Each row is a point. Any point is a mix of the corners, with weights that add up to 1. It lies inside the corners' shape when no weight is negative. Say inside or outside, and name the corners with a negative weight.

Corners:
(1): [2.98 1.04]
(2): [-1.32 -0.70]
(3): [-2.83 -3.52]
Points:
[-0.63 -0.80] => inside
[-2.27 -2.79] => inside
[-2.44 -3.02] => inside
[1.06 0.65] => outside (3)

Corners:
(1): [ 1.57 -4.66  3.27 -2.24  0.21  2.58 -2.11  2.49]
(2): [-1.16 -0.83 -2.33 -2.61  1.04 -0.79  0.50 -3.49]
(3): [-0.41 -2.49  4.15 -0.16  0.02 -2.65  0.53 -0.36]
(4): [-0.13 -1.74 -2.81  0.81 -0.99  3.35 -1.49 -2.99]
(5): [-4.39 -4.62 -3.90  4.95  5.02 -0.72  0.89 -1.64]
(6): [ 1.37  1.34  2.95 -1.88  3.22 -1.36  1.85 -1.94]
(7): [-2.21  0.26  0.04  2.34 -1.85  1.52  2.38  2.82]
(8): [ 2.55 -4.19 -3.40 -0.03  1.71  2.79  3.23 -1.50]
(9): [ 0.56  2.76 -1.64  0.31 -0.57 -1.56 -3.14  3.15]
Points:
[ 0.06 -2.43 -1.16 -1.06  1.82 -0.17 -0.24 -2.11] => outside (7)
[-1.77 -0.86 -0.49  1.81  0.10  0.73  1.55  1.00] => inside
[-0.23 -2.16  0.46 -0.10  0.61  0.81  1.43 -0.60] => outside (9)
[ 0.49 -2.24 -1.87 -0.13  0.84  1.24  1.49 -1.11] => inside

Corners:
(1): [ 4.16 -4.70 -3.67  0.46  0.75 -1.84 -2.52  0.38 -1.49 -1.30  0.06 -3.78]
(2): [-2.01  0.45  2.24 -6.30  0.86 -1.18 -1.91 -3.17  0.01  1.72  0.78  5.91]
(3): [-4.99 -2.91  0.36 -2.90  3.79  0.09 -0.17 -2.69 -0.64 -0.80  1.47  7.97]
(4): [ 2.78  1.46  0.17  0.87 -1.55  2.29  4.22 -0.58  3.00 -1.14 -0.36 -1.07]
(5): [ 2.10  1.46  0.02  2.60 -2.87 -2.41  1.66  3.12  0.51 -2.18  2.23 -1.49]
(6): [-1.25 -1.08  1.38 -2.73  2.41 -1.35  1.06 -0.43 -1.88  2.37 -1.14  6.28]
(7): [ 2.62  2.58 -2.67 -1.53  1.52 -2.18  2.82  2.25  1.51 -3.21 -0.98  0.00]
(8): [ 3.23  4.39 -1.20  2.15  1.61  1.42  0.38  0.62  0.09 -1.44  0.96 -2.73]
(9): [-1.54 -0.37  1.73 -1.40  1.52 -2.49 -1.03 -5.30 -2.26 -1.98 -0.63  5.27]
(10): [-0.65  1.20  3.65 -0.35  0.18  0.84  1.85  1.68  0.07 -2.22 -1.38 -2.35]
(11): [ 3.78 -4.21 -0.71  1.38  0.66 -0.55 -4.83  1.82  3.01 -2.10 -2.07 -2.90]
(12): [-0.70  3.70 -1.29  2.55  0.62 -1.81  2.60 -0.15  3.22  0.31 -0.60 -4.26]
(13): [-2.80  0.37 -2.32 -2.36 -1.36 -0.36 -2.22 -1.95 -1.73 -0.76 -3.24  3.72]
Points:
[ 1.67 -0.30 -0.55  1.07  1.20 -0.83  1.05  0.40  0.57 -1.62 -0.11 -0.65] => outside (2, 13)
[ 0.73  0.37 -0.62 -0.66  0.72 -0.34  0.14  0.49  0.40 -0.69 -0.26 -0.29] => outside (9)
[-1.12 -0.40  0.50 -1.94  1.43 -0.41  0.16 -1.10  0.14 -0.56  0.12  3.07] => inside
[-0.44 -1.28 -0.45 -1.13  1.33 -0.94 -0.44 -1.21 -0.57 -1.10 -0.09  2.24] => inside
[ 0.15 -0.06 -0.67 -0.77  0.54 -0.22 -0.95 -1.53  0.25 -1.54 -0.87  0.57] => outside (5, 6)

Corners:
(1): [ 0.55  2.91 -0.04  2.58  0.34  1.55 -2.42 -1.20 -1.94 -1.35 -0.23  2.69
  1.48 -3.14 -2.23  3.13 -1.45 -0.65  0.07 -1.10]
(2): [-1.01 -0.14  1.24 -3.94 -3.76 -1.44  3.64  0.57 -2.05 -2.22  3.52  3.19
  1.92  4.24  2.98  0.83  0.53 -2.07  2.54  2.33]
(3): [ 5.70 -1.79  1.93 -0.05  0.98 -2.96  0.13  1.42 -2.28  0.45  4.52  0.24
  1.37 -1.00 -0.04  4.67 -2.04 -4.05 -2.93 -0.41]
(4): [-4.68 -2.52 -1.65 -0.25  1.82  0.30  2.64  0.51  1.44  2.50 -0.72 -1.97
 -3.24 -2.27  1.44 -3.60  3.27  3.31  4.14  2.89]
(5): [-5.86 -0.31 -3.32  3.01  2.20  1.40  2.10 -0.80  4.43 -0.80 -1.67 -3.17
 -2.06  0.70 -1.01 -2.81  1.85 -0.97  1.00  1.82]
(6): [-5.44  1.17 -1.97  0.59  2.89 -2.31 -0.54 -1.90  1.54  1.12  2.00 -2.11
  1.16 -1.15 -5.27 -4.81 -0.46  4.33 -0.45 -0.65]
(7): [-1.00 -0.49 -5.82  0.34  3.72 -3.06  4.92 -2.54 -1.39  2.76 -1.01 -3.52
 -0.64  1.81 -0.64 -1.73  4.24 -0.33  1.70  0.49]
(8): [ 1.58  1.45  0.47 -2.48 -3.18 -0.81 -1.43  0.89 -1.69 -0.38  1.96 -1.28
  4.89 -1.75  0.08  2.20 -0.78 -1.94  0.00  4.43]
(9): [-1.52 -0.11 -0.59  5.69  0.32  0.05  1.75 -2.25  2.14 -0.28  1.65 -2.03
 -0.97 -0.27 -3.53 -3.20  1.18  3.68 -0.33  3.27]
(10): [ 1.98 -0.82  3.67 -5.94 -1.20  0.23 -1.34 -0.04 -1.91 -3.43  1.34  1.26
  2.14  3.19  0.27  4.39 -1.38 -1.04  2.37  4.04]
(11): [ 3.76  1.77 -0.19 -3.05 -1.03 -0.03 -0.99  1.67 -0.84 -3.49  0.84  2.84
  3.35  1.35  2.60  0.65 -0.74 -0.72 -3.10  3.31]
(12): [-2.27 -2.48 -1.85  1.73  5.13 -1.35  4.66 -6.95  0.31  2.33 -0.11 -0.95
  2.03  1.21  2.78 -2.37  3.81 -0.22  4.72  0.02]
(13): [-3.08  1.82 -0.91  2.39  2.51 -2.76 -1.60 -1.59  1.84  3.34  0.38 -1.16
 -4.55 -1.11  0.28 -3.97 -2.25 -0.42  2.59  0.93]
(14): [ 0.80 -0.93 -1.62 -1.91 -1.92  3.86 -2.67  1.13 -5.38  0.60  2.10  0.50
  2.88  2.02  0.18  1.99 -2.54  0.36 -1.45  2.55]
(15): [-2.33  2.47 -0.72  2.89 -1.01  2.05 -2.52 -1.74 -0.30 -1.73  2.24 -5.02
 -4.25 -2.04 -1.03 -2.96  1.13  2.79 -0.68 -2.16]
(16): [ 2.54  3.16  0.17  1.12 -1.56  2.05 -0.88 -0.77  0.27 -0.38  0.32 -1.05
  2.40 -2.86 -4.25  1.38 -6.53  1.19 -0.73 -1.07]
(17): [ 4.56 -0.78 -0.44 -0.34 -3.73  0.10 -6.13 -1.03  2.25 -1.66  1.59  0.98
  1.07  0.21 -2.22  0.77 -3.78  0.30 -0.47 -0.97]
(18): [ 1.54  2.38  1.10  1.09 -0.33  2.77 -3.98  4.12 -0.03  0.17  2.75 -0.36
  2.95 -0.22 -2.22  0.18 -2.02  0.84  1.51 -0.21]
(19): [-3.34  1.37 -1.64  3.74  5.27 -1.98  5.26 -4.92  0.26  3.38 -0.20 -2.51
  2.20  2.35  4.42  3.39  3.60  2.64  1.97  0.73]
(20): [ 3.25 -2.80  4.47 -2.27 -4.27 -0.30 -1.27  0.45 -2.94 -1.33 -0.74  0.18
  3.25  3.22  0.57  1.32 -0.93 -0.59 -0.05 -0.06]
(21): [-3.56  2.73 -0.77  1.54  0.67  2.34 -0.40 -3.02  3.75  4.20 -0.62 -0.73
 -2.12 -0.68 -2.44 -3.26  0.79  1.40  0.58 -0.61]
Points:
[-0.51 -0.09  0.55  0.73  0.16  0.60 -2.38 -0.24  0.34  0.63  1.88 -2.07
 -0.68 -0.35 -0.08 -1.66  0.34  1.90  0.81  0.57] => outside (1, 2, 5, 7, 16)
[-0.26 -0.37 -0.46  0.73  0.76 -0.21 -1.17 -0.92 -0.15  0.75  0.68 -1.03
  0.39  0.12 -0.43 -0.44  0.19  0.60  0.33  0.66] => outside (2, 16)
[ 0.53 -0.60  0.62 -1.44  0.17 -2.40 -0.14 -0.97  0.12  0.33  1.60 -0.65
 -0.60  0.38  0.08 -2.23  1.16  0.15  1.95  1.38] => outside (1, 5, 14, 16, 19)
[ 0.28  0.00  1.23 -2.27 -1.41  1.01 -2.08  0.91  0.06  0.05  1.40  0.91
  1.66  0.61 -0.44  0.18 -2.75 -0.74  0.68  1.77] => outside (1, 7, 9, 15, 19)
[-2.49 -2.17 -2.10 -3.05  3.03 -2.67  3.08  0.85 -2.11  1.48 -0.03  0.51
  0.97  1.81  1.62 -1.59  2.39 -3.10  3.00  3.02] => outside (9, 15, 16, 17, 19, 21)
[ 0.53  1.01 -0.11  1.93 -0.30 -0.63  0.93 -1.84  1.44  2.02  0.51 -1.31
  0.13 -0.06  0.48 -0.79  0.46  0.53  0.86 -0.15] => outside (1, 5, 6, 10, 14)
[-0.26  0.81  0.40  0.84 -0.15  0.06 -0.73 -0.73  0.73 -0.30  1.30 -0.68
  0.66 -0.15 -0.30 -0.34 -0.38  0.61  0.82  0.56] => outside (7, 14)
[-0.28  1.02 -0.31  0.31 -0.14  0.15 -0.58 -0.93  0.14  0.00  1.11 -0.73
  1.05  0.19 -1.01 -0.12 -0.78  0.24  0.27  0.78] => outside (4)
[-1.11  0.50 -0.67  1.15  0.20  0.43 -0.28 -1.14 -0.57 -0.05  0.56 -1.18
  1.12  0.42 -0.58 -0.21 -0.32  1.33  1.70  0.89] => outside (3, 11, 21)

Corners:
(1): [-0.06 -0.33  1.48 -0.96  1.45  0.04 -1.72 -0.35  3.01 -4.67 -0.90 -2.01
  0.70 -0.14 -0.11  2.27 -1.85 -0.11  3.32 -3.76]
(2): [-6.54  0.30  1.01 -2.58  0.66 -3.81  2.31 -2.01 -2.62 -1.85  4.71 -3.26
  1.98 -3.41  0.76 -1.31  3.89  2.38 -2.15  1.19]
(3): [-4.19  3.25 -4.61 -2.58  5.05 -5.36 -1.35 -5.63 -1.23 -0.07  2.82  1.09
  2.24  0.49 -3.46 -3.86 -1.38 -2.04 -0.45  3.37]
(4): [ 2.70 -1.12 -1.02  1.59 -2.50 -1.70 -1.47 -0.16 -0.36 -3.98  1.12 -1.00
 -0.32 -0.60  3.37  2.68 -3.15  1.22 -0.37 -1.39]
(5): [ 4.15  0.40  0.80 -1.52  5.06 -1.93 -1.95 -0.47  0.69 -1.78  1.73  2.04
 -0.01 -2.55 -0.91 -1.19 -5.03 -1.33  0.22 -1.08]
(6): [ 1.30 -3.44 -1.39 -1.77  1.83 -0.45 -1.57  1.83 -0.81 -5.49  2.57  0.26
 -3.82 -0.01  1.05  2.25 -0.76 -1.15  0.56  0.06]
(7): [ 5.18  2.37  2.33  0.46 -0.28  1.61 -2.02  0.87 -0.80  1.34  0.14  4.79
 -2.61 -1.41 -1.28  2.95  1.52  3.12  1.65 -1.11]
(8): [ 1.26 -0.09 -1.96 -1.73  1.75 -3.29  0.91 -0.80  1.42 -1.09  2.92  0.23
  3.16  1.55 -0.03 -1.91 -0.27  3.20  0.23  1.81]
(9): [-2.78 -5.11  1.63 -2.37  2.76  1.29 -4.43  2.34  0.40 -0.42 -3.36 -3.82
  3.58  3.32  1.47 -2.69  0.72  0.01 -0.21  1.65]
(10): [ 2.61  4.27  1.74  1.86  1.25 -0.46  1.07 -2.71  0.24 -3.68  1.71 -2.20
 -2.16 -0.35  0.11  2.20 -4.55 -0.13  1.54 -2.40]
(11): [ 1.65  1.09  2.01 -4.46 -1.35 -1.85 -0.31  0.63 -2.47  0.67  1.36 -0.08
 -1.26 -0.03  1.30 -0.42 -0.84 -1.20  0.72 -2.35]
(12): [ 3.92  0.86 -1.47 -1.97 -2.14  0.85 -2.97  3.03  0.64 -0.23 -0.52 -2.50
  0.09 -3.48  1.55  4.12 -4.01  1.97 -2.16  0.82]
(13): [-3.47 -0.58 -0.75 -0.95  0.73 -2.40  0.97 -2.83 -4.23 -1.11  3.62 -4.14
  4.37 -0.51 -2.36 -1.43 -1.18 -3.17  0.53  2.81]
(14): [-2.23  0.67  1.08 -3.26  2.04  2.60 -2.12  1.92 -2.24 -3.17  0.39 -0.18
  1.56  1.31  0.87  0.40 -2.58 -1.13 -0.38 -3.61]
(15): [ 2.33 -1.06 -2.75 -0.69  3.18  2.14 -1.56 -1.64 -0.37 -2.07  0.79 -2.26
 -0.91 -0.08  2.30  1.85 -1.19  0.09 -1.74 -3.02]
(16): [ 1.03 -3.61  0.58 -2.78  3.31 -2.95 -0.82  1.38 -2.74  0.42  3.00 -1.90
 -1.14  1.19 -0.94  4.17 -3.79  0.97 -0.06 -1.34]
(17): [ 3.05  1.07  3.58 -1.40  0.18  4.59 -3.08 -0.09 -1.50 -1.59  2.56 -0.12
 -3.85 -0.81  0.18  2.16 -2.92  1.47  2.91 -4.25]
(18): [-6.98 -1.56 -3.29 -2.41  1.34  0.48  2.98 -1.92  3.02  1.96 -1.86  1.04
  5.35  0.07  3.52 -4.69 -1.15  0.21  0.70  3.66]
(19): [ 5.52  0.65 -1.37  2.61  2.17 -1.30 -2.42 -0.65  1.27 -0.49  1.49 -0.81
  0.01 -2.21  5.17  1.68 -1.81 -0.42  1.85  1.19]
(20): [-5.42  0.42 -0.20 -1.67 -1.20 -1.23  1.14 -3.85  2.41  5.49  2.69 -0.83
  6.72  0.19  1.41 -0.83 -0.25 -4.69 -5.26  1.98]
(21): [-3.95 -1.53 -4.70 -1.64 -0.21 -0.69 -0.59  2.24  4.33  7.32 -0.85 -0.22
  2.51 -1.01  1.38 -4.53  0.12 -1.37 -0.47  3.62]
Points:
[ 0.04 -0.14 -0.27 -1.38  2.05 -0.87 -0.64 -0.72  0.49 -0.94  1.10 -0.15
  1.06 -0.96  0.79 -0.52 -2.03 -0.19  0.26 -0.08] => inside
[-0.85  0.77 -0.85 -1.18  0.52  0.50 -0.85 -0.71 -0.10  0.81  0.58 -0.83
  1.54 -0.88  1.44 -1.01 -1.41 -0.64 -0.48  0.13] => outside (1, 6, 8, 16)
[ 3.70 -1.13  0.66 -1.58  1.74  0.47 -2.31  1.26 -0.47 -2.99  0.64 -0.19
 -1.32 -1.04  2.22  1.96 -1.70  2.02  0.70 -2.13] => outside (3, 10, 13, 20, 21)
[ 1.08  1.02  0.21 -0.58  1.03 -0.20 -0.91 -0.75  0.09 -0.75  1.20 -1.04
  0.39 -0.67  0.98  0.66 -2.33  0.06  0.42 -0.70] => outside (6)
[-0.14 -0.58 -0.38 -1.15  1.63 -1.68 -1.18 -0.33 -0.18 -1.60  2.16 -1.73
  1.46 -0.23  0.04  0.12 -2.06 -0.59 -0.07  0.50] => outside (7, 11, 15, 18)
[ 0.57  0.01 -0.13 -1.11  1.15 -0.07 -1.14 -0.20 -0.35 -1.40  0.80 -0.76
 -0.26 -0.71  0.88  0.54 -2.09  0.32  0.82 -0.65] => outside (8, 20)
[-0.92 -0.86 -2.16 -1.77  0.99 -3.31 -0.11 -0.98  0.22  2.71  1.45 -0.80
  3.78 -1.10  0.77 -1.46 -0.78  0.05 -1.89  3.08] => outside (1, 6, 10, 14, 17)
[ 3.23  0.90 -1.38 -0.47  1.76 -2.38 -0.95 -0.52 -1.66 -2.29  2.86 -0.42
 -1.63 -1.34  0.39  1.64 -2.04  0.41  0.12 -0.59] => outside (1, 9, 17, 18, 20)
[ 0.90  0.68 -0.87 -1.13  1.10 -0.79 -0.78 -0.76  0.50 -0.25  1.34  0.11
  0.48 -0.58  0.38  0.27 -2.13 -0.43  0.44 -0.37] => outside (2, 9)
